Every row gives one point. To make a cloud, some directions were put in groups of two or more. Within a group, all points are equally far from the middle, so they leave a hole (a ring in 2 directions, a hollow ball in 3). The other directions are filled evenly. Then the cloud was stretched, turned, moved and blurred a little. How many holes are there, and how many directions does each take, smallest first?

Cloud (13 x 2):
[[ 0.21 -0.22]
 [ 0.11  0.34]
 [-0.04  0.38]
 [-0.24 -0.30]
 [ 0.25 -0.17]
 [-0.07  0.38]
 [-0.34 -0.23]
 [ 0.10  0.34]
 [ 0.08  0.35]
 [-0.41  0.12]
 [-0.14  0.37]
 [-0.24 -0.31]
 [-0.02 -0.35]]
Holes: 1 (2)

Cloud (21 x 3):
[[-0.05 -0.33 -0.15]
 [ 0.14 -0.45 -0.32]
 [-0.25  0.08 -0.18]
 [ 0.00 -0.52  0.17]
 [ 0.19 -0.16  0.25]
 [-0.11  0.06  0.07]
 [-0.15  0.16  0.37]
 [ 0.13 -0.37  0.43]
 [-0.25  0.03 -0.23]
 [-0.15 -0.14  0.29]
 [-0.30 -0.28  0.26]
 [-0.31 -0.31  0.39]
 [ 0.36  0.28  0.10]
 [-0.43  0.17  0.00]
 [-0.09 -0.32 -0.23]
 [ 0.45 -0.18  0.04]
 [-0.17 -0.61 -0.31]
 [-0.33 -0.24  0.13]
 [-0.14 -0.35  0.13]
 [-0.05 -0.03  0.22]
 [ 0.14  0.38 -0.21]]
Holes: 0

Cloud (28 x 4):
[[ 0.05  0.28  0.08  0.48]
 [ 0.15  0.13 -0.24  0.25]
 [-0.02 -0.08 -0.10 -0.51]
 [ 0.30  0.20 -0.34  0.17]
 [ 0.29  0.41 -0.27 -0.06]
 [ 0.04  0.07  0.45  0.38]
 [ 0.31 -0.06 -0.34 -0.31]
 [ 0.32  0.00 -0.42 -0.14]
 [ 0.06  0.35 -0.25 -0.17]
 [-0.40  0.29  0.18  0.11]
 [ 0.43  0.03  0.09  0.04]
 [-0.23  0.11  0.57  0.35]
 [-0.30  0.16 -0.16 -0.27]
 [-0.01  0.26  0.10  0.48]
 [ 0.47  0.13  0.11  0.08]
 [ 0.34  0.17 -0.43  0.00]
 [ 0.28 -0.11  0.07  0.05]
 [ 0.21  0.10  0.35  0.37]
 [-0.27  0.06  0.00  0.26]
 [ 0.16  0.35 -0.31 -0.17]
 [ 0.39  0.04  0.00 -0.21]
 [-0.27  0.30  0.41  0.06]
 [-0.29  0.27  0.34  0.41]
 [-0.12  0.02 -0.28 -0.45]
 [-0.25 -0.12 -0.03  0.12]
 [ 0.33  0.36  0.08 -0.05]
 [-0.15  0.21  0.38 -0.12]
 [ 0.32  0.31 -0.16  0.35]]
Holes: 2 (2, 2)

Cloud (73 x 8):
[[-0.55  0.07  0.12 -0.28  0.19  0.08 -0.10  0.01]
 [ 0.24  0.24 -0.01 -0.35 -0.19  0.38 -0.29  0.28]
 [-0.36  0.15 -0.13 -0.41 -0.19  0.32  0.26  0.05]
 [-0.65 -0.23  0.08 -0.26 -0.25 -0.13  0.09 -0.08]
 [-0.22  0.17 -0.25 -0.39 -0.06  0.29  0.46  0.00]
 [ 0.20 -0.11 -0.45 -0.18 -0.20 -0.03  0.34  0.21]
 [-0.18 -0.08 -0.11 -0.49 -0.01  0.31 -0.36 -0.25]
 [-0.04 -0.15 -0.40  0.27  0.30 -0.11 -0.08  0.10]
 [-0.03 -0.07  0.09 -0.54 -0.15  0.06  0.46 -0.16]
 [ 0.00  0.55 -0.30 -0.27 -0.04  0.18  0.13 -0.07]
 [ 0.23  0.08 -0.20 -0.21  0.28 -0.52 -0.40  0.15]
 [ 0.31  0.00 -0.07 -0.22  0.24 -0.01 -0.26  0.63]
 [-0.17  0.20  0.06 -0.33 -0.17 -0.42 -0.47 -0.13]
 [-0.22  0.06  0.14  0.03 -0.35  0.11 -0.34 -0.08]
 [ 0.04 -0.10 -0.11 -0.47  0.27 -0.28 -0.48 -0.20]
 [ 0.14  0.11  0.19  0.04 -0.27  0.08 -0.28 -0.44]
 [-0.04  0.13 -0.26  0.17 -0.17  0.26  0.63  0.03]
 [-0.31  0.37 -0.28 -0.23 -0.17  0.04  0.12  0.13]
 [ 0.46  0.14 -0.28  0.11 -0.06  0.49 -0.13 -0.03]
 [-0.04  0.44  0.19 -0.18  0.44 -0.23  0.21 -0.20]
 [ 0.35  0.53 -0.32 -0.31  0.13  0.00 -0.19 -0.03]
 [ 0.27  0.30 -0.13 -0.10  0.26 -0.34 -0.41 -0.32]
 [ 0.33  0.25 -0.35 -0.23 -0.18 -0.21 -0.10 -0.03]
 [-0.16  0.39  0.12  0.00  0.27 -0.51  0.11 -0.01]
 [-0.49  0.23  0.08  0.14  0.17 -0.26 -0.17  0.03]
 [ 0.13 -0.09 -0.32  0.19 -0.33  0.23  0.38  0.20]
 [ 0.34 -0.14  0.21 -0.27  0.01  0.22 -0.21 -0.41]
 [-0.09 -0.42 -0.23 -0.18 -0.26  0.17 -0.28  0.34]
 [-0.05  0.50  0.01  0.02  0.21 -0.34  0.21  0.32]
 [ 0.50  0.25 -0.11 -0.35  0.22  0.23  0.13 -0.19]
 [ 0.26  0.29 -0.38  0.18 -0.15  0.01  0.35  0.11]
 [-0.24 -0.37  0.29 -0.31 -0.25 -0.01  0.29 -0.19]
 [-0.44 -0.17  0.25 -0.26 -0.23  0.32  0.22 -0.27]
 [-0.15 -0.03 -0.07 -0.43  0.06  0.00 -0.64 -0.24]
 [-0.29  0.26 -0.17 -0.20 -0.04 -0.05 -0.38 -0.35]
 [ 0.03 -0.30  0.08  0.04  0.17  0.04 -0.50  0.18]
 [ 0.14  0.04 -0.51  0.26 -0.03  0.06  0.26  0.15]
 [-0.17  0.03  0.47 -0.39 -0.22  0.08  0.20 -0.24]
 [ 0.33  0.46 -0.39  0.06 -0.09  0.30  0.00 -0.13]
 [-0.21 -0.22 -0.19 -0.13  0.21  0.26  0.32 -0.33]
 [ 0.12 -0.33 -0.15 -0.03 -0.24  0.34 -0.27  0.27]
 [ 0.22 -0.18 -0.09 -0.64 -0.12 -0.07 -0.22  0.21]
 [ 0.33  0.24 -0.13  0.26  0.26  0.31 -0.36  0.13]
 [ 0.38  0.37 -0.19  0.38  0.02  0.14 -0.10  0.32]
 [-0.17  0.33 -0.25 -0.24  0.35  0.24  0.14 -0.02]
 [ 0.17 -0.23 -0.48  0.07 -0.07  0.27  0.23  0.08]
 [-0.08  0.22  0.34  0.03 -0.01  0.28  0.15 -0.58]
 [-0.43  0.07 -0.15 -0.04  0.06 -0.10  0.23  0.55]
 [-0.46 -0.31  0.17 -0.51 -0.07  0.16  0.01 -0.23]
 [-0.16  0.20  0.36 -0.36 -0.36 -0.08  0.01 -0.22]
 [-0.29  0.00 -0.09  0.00 -0.42  0.07 -0.24  0.17]
 [-0.10  0.35 -0.26  0.16  0.16 -0.26  0.25  0.49]
 [-0.04  0.13 -0.16 -0.13 -0.35  0.22 -0.41  0.21]
 [ 0.51  0.25 -0.36  0.29  0.10  0.09 -0.03  0.27]
 [ 0.23  0.35 -0.16 -0.10  0.08 -0.37 -0.41  0.50]
 [-0.12 -0.27 -0.36 -0.24 -0.23  0.07 -0.44  0.21]
 [ 0.32  0.01 -0.11 -0.09  0.34 -0.38 -0.25  0.51]
 [ 0.00  0.14 -0.19 -0.04 -0.29  0.29 -0.23 -0.42]
 [ 0.35  0.09 -0.08  0.21  0.05 -0.22 -0.02  0.59]
 [-0.10  0.47 -0.24 -0.37 -0.15  0.16  0.01  0.05]
 [-0.24  0.07 -0.35 -0.08 -0.09  0.20  0.60 -0.01]
 [-0.01  0.16  0.05 -0.70  0.06  0.02  0.00  0.14]
 [ 0.39  0.46 -0.31 -0.28  0.16 -0.15 -0.27 -0.01]
 [-0.42  0.14 -0.11 -0.34  0.10  0.14  0.16  0.29]
 [-0.18  0.29 -0.01  0.21  0.22  0.32  0.37 -0.30]
 [ 0.05  0.18 -0.14 -0.04  0.47  0.32 -0.10 -0.35]
 [-0.07 -0.43 -0.25 -0.25 -0.30  0.28  0.07  0.39]
 [-0.03  0.40  0.11 -0.23 -0.02 -0.09  0.16 -0.58]
 [-0.16 -0.33  0.16  0.04  0.01  0.15  0.37 -0.30]
 [-0.11  0.45  0.07 -0.01  0.01  0.19 -0.12  0.35]
 [ 0.12  0.30  0.41 -0.07 -0.05  0.10  0.39 -0.03]
 [-0.37  0.24 -0.01 -0.16  0.00  0.03  0.20  0.47]
 [ 0.03  0.20  0.35 -0.18  0.54 -0.09 -0.35 -0.15]]
Holes: 3 (2, 3, 3)
